Rows are points. Any point is a mix of the corners, with weights that add up to 1. It lies inside the corners' shape when no weight is negative. Say inside or outside, and name the corners with a negative weight.

Corners:
(1): [63  4]
(2): [-30  38]
(3): [-19  12]
Points:
[-12  28] -> inside
[57  1] -> outside (2)
[-26  36] -> inside
[-8 12] -> inside
[10  7] -> outside (2)
[-42  38] -> outside (1)

Corners:
(1): [-9 44 65 10]
(2): [-13 -21 -94  -1]
(3): [-28 -70  -9 -10]
(4): [31  9 12 11]
(5): [ -8   5 -56 -38]
Points:
[17 54 59  6] -> outside (2, 3)
[-4 23 42 -2] -> outside (2)
[  1   2 -55  13] -> outside (3, 5)
[ -5 -18 -54 -25] -> outside (1)
[ -8   4 -36 -22] -> inside
[  9  42  11 -16] -> outside (2, 3)
[ 10  -2 -26   1] -> inside
[  0 -12   4 -10] -> outside (2)
[ -8 -17  46   6] -> outside (2, 5)

Corners:
(1): [ 36  28  24 -20   2 -29]
(2): [-48  25 -23   8 -40  23]
(3): [ 28 -35 -39 -25  11   0]
(4): [-87  16  18  37 -46 -47]
(5): [ 73 -26 -21 -33  39  50]
(6): [-45  30  18  23 -82  23]
(7): [ 60  -7 -41   8  14  48]
Points:
[  6  15  -8   4 -19   7] -> outside (5)
[ 23  -9 -23 -13  -6  40] -> outside (1, 4)
[ 47 -16 -25  -5  20  21] -> outside (2, 6)
[  2  15   7   3 -25  17] -> outside (3)
[ 61 -19 -26 -12  30  24] -> outside (2, 6)
[-53  26   9  13 -60  -6] -> outside (5, 7)
[-16  -2 -21  13  -9   7] -> outside (1, 6)
[ -3   0 -12   2 -26  12] -> inside

Corners:
(1): [-17  -2  -1 -11  -9   1  24  21]
(2): [-47 -54   5 -41 -74  43 -15  46]
(3): [-36 -17 -15  17 -74  33  -6  50]
(4): [ 17 -23 -70  42   1 -27 -41 -52]
(5): [ -7  64 -15 -36 -35 -23  33 -12]
(6): [ 56  42  36 -55  15   5 -31  27]
(7): [ 60 -36   3 -53 -24  -3  -3 -34]
(8): [-14  58 -18  38 -35 -73 -21 -63]
(9): [ 17  54  -9  45  21   5 -21 -39]
Points:
[  8   9 -17   8 -23  -6 -20 -18] -> outside (1)
[ 22  -7 -32 -16 -18 -22 -24 -35] -> outside (1, 3, 9)
[ 18  36   9 -16  -6  -2 -20  10] -> outside (7)
[ 17 -11   2 -33 -26   0  -3   2] -> outside (9)
[ 29 -14 -13 -22 -23  -7  -8 -24] -> inside
[-12 -14 -22   4 -38  16  -3  11] -> outside (6, 8)
[-10 -42 -17  -4 -55  11 -25  -9] -> outside (1, 5, 6)

Corners:
(1): [-14 -38 -39  19  39  -4  38  48   6 -14  20]
(2): [-36 -57 -32  35 -27 -79  14  -3 -16  -1 -11]
(3): [ 10 -34  13 -34 -34 -18   5  -3  51   7  -1]
(4): [-40  33 -27  21 -29 -44  44 -24   0  15  21]
(5): [ 16  64  36  30 -97  -4  77 -47  25 -11  57]
(6): [ 52  -7  26 -43  58  14 -21  -8 -40 -25 -24]
(7): [ 10  13 -32  21   5   0  46  -9 -27   8 -19]
(8): [-25  55   5  25 -69  15 -25 -11 -41  50  57]
(9): [  7  64 -34  29 -40   7  19   7 -22 -31  14]
(10): [ -9  -6  13 -21   7 -33 -17  84 -47   7 -40]
(11): [ 51  52  50   9  58  24 -62 -72 -20  36 -41]
(12): [-35  12  -6  21  28  11 -35  20 -81 -42 -28]
Points:
[ -7  10 -16  16 -14 -18   8 -15 -10  11  10] -> outside (5, 10, 12)
[  7   9  14  -6   6   2  -1   4 -20   5   1] -> outside (2, 9)
[  5  16  -8  12   2  -6   4  -5 -24  -8  -6] -> inside
[-12 -21  -9   6  12 -26  14  30 -12  -5 -19] -> outside (6, 8, 9)
[ -2   5   5   9 -10 -15  14  -9 -10   5   6] -> outside (9)

Corners:
(1): [-19 -36 -70  16 -31 -57  48 -52  83  53 -36 -15]
(2): [ 18 -40  14   3  12  54  -7 -23  31 -83  -1 -14]
(3): [ 32 -32  35   3  55   8  13 -37   5 -27 -14 -27]
(4): [ 28 -49  -3  28  35  23   3 -39   4 -45  44   1]
(5): [ 45   7  53 -57  65  13 -53 -29  -8 -19  25 -10]
(6): [ 96 -17  27 -17  18  13  12 -30  -2  -3  -2 -22]
(7): [  0  48  75 -22 -14  10 -58  -6  -9  43 -17 -42]
(8): [-46 -17   0 -24 -10   9 -23  32   2 -21  -5  -3]
(9): [  0  71  56 -17 -13   5 -23  10   4  14 -36 -11]
(10): [ 56  -1  54 -24  28 -56  -8 -50   0 -10  42 -62]
(11): [-32  61  49 -53 -14  43  -5  17  29  34   1 -16]
(12): [-29 -78 -56  28  14 -24  23  -4 105   7 -11   5]
(13): [ -8   6 -75   8 -16 -33  11 -16  58  59  -5 -58]
Points:
[ 13  -1  12  -9   2   2   2 -15  24   6  -2 -24] -> outside (5)
[  8 -11   9   0   4  -3  -3 -16  29   8  -5 -23] -> outside (5)
[ 21 -30  -1  -2  26  -8  -2 -18  21 -22   6 -24] -> outside (1, 7, 11)
[ -4 -10 -10  -5  -1  -6  -4 -12  32  10  -6 -25] -> inside
[ 14 -13  12 -11  20 -11   9 -22  25  -4  -1  -9] -> outside (2, 7, 13)
[ 17 -22 -28  17   1 -42  16 -32  49  36  -5 -34] -> outside (2, 5, 8, 11)
[ 19  29  77 -27  31  23 -36 -12   0 -20   5 -16] -> outside (1, 6, 8, 13)
[  1  28  59 -36  11  36 -31  10   7  -5 -16 -10] -> outside (1, 4, 10, 13)
[  3  -8   4  -7  10   9  -7 -12  25  -2  -7 -19] -> outside (10)

Corners:
(1): [ -5  24  45  -7  -4 -18 -10 -33  22   8  22   3   3   5   0  11  22  -8]
(2): [ 10 -14  -1  50  19  14 -20 -21 -13  34  11  19  22  19  16  -3 -35 -13]
(3): [-11 -11  10 -32  22  16 -32 -40  -2  11  15  -7  26   5   0  16 -14 -16]
(4): [ 51  14  -3 -10   3  32  27  20   1   5  27  30 -11 -10  -8 112  -7 -20]
(5): [-32  -7  30  -7 -44  21  57 -36   3  16  13   7  17  12  19  15   9  70]
(6): [ -2 -14  28 -15 -36  18 -31 -52 -28  10  10   3  36  11  11 -26  -5 -16]
(7): [ 35   8   9 -21  14   7  -5  -6   1   4   5 -12  10 -37  28  -3  11  43]
(8): [  1  21  12  64  11  10 -14 -23 -21   9 -43  54  -1  -5 -15  -9 -11  -5]
(9): [ 39  39   8   4   0  30  -5  76  47   0   8   7 -44 -25 -51  50   5 -14]
(10): [ -1  -8   1 -10   9 -28   5 -29  -1  30 -27 -15  -8  11  10  33   7 -15]
(11): [ 32  32  47 -21  24  18  36  27   4  -7  -3  -1  16  -9  15   2 -23 -22]
(12): [ 27 -46 -10 -11  14 -12   1 -35 -25  80  -4  34   3  23 -29 -12 -14  57]
(13): [-49  22  40 -19 -35   5   3   2   9  -3  12 -14 -90  13 -18 -20  44  -1]
(14): [ 22  13   6   8   3  32 -11 -12  20   6  -2  23 -29 -53  -2   6  11 -22]
(15): [ 23  19  -9   9  18  29  27  -9 -11  90  -1  29  10  14 -14   1  -8  22]
(16): [  1   8   4 -32  17 -15 -27  -1  14  37  10  21  18  -1  10  -5 -82  12]
(17): [ 32   8  40 -22  20  41 -44 -24  30  15  16 -11  25  28  23  -9  -2 -12]
(18): [ -32   38  121   -6  -19   12  -25  -38   -5   -2  -18  -15 -106  -60
   -5  -34   26  -10]
(19): [ 41  22   6  14  17  38 -17 -41   1   7  26  -8  39  11   1  -9 -25   9]
Points:
[  4  -4  20 -17  11   1 -21 -36 -12  28   9  -2  17   3  11 -26 -22  -5] -> outside (4, 5, 8, 9, 17)
[  5  15  30  -8   7  10  -6  -4  18   0   3   0 -13  -5  10  25   1 -13] -> outside (6, 12, 15, 19)
[ 10  11  13   7   5  17   5 -16  -4  30  -1  19   2   2  -4  10  -7   7] -> inside
[-15  15  49 -26   0   6 -20 -36   8 -14  -1 -14   4 -14  23 -21  -5  -9] -> outside (2, 4, 9, 12, 15)
[  6   9  27  -4  -1  12  -3 -15   4   7   3   4  -9 -10   4   7   0   2] -> outside (15)
[  0   3  22  -2  -1   7  -3 -16   1  25  -3   9  -8  -4  -1  -3   0  10] -> outside (4, 19)
[  9   8  22  -1   2  15  -5 -20   2  16   0   6  -9  -4  -2   5   7  -1] -> outside (16)
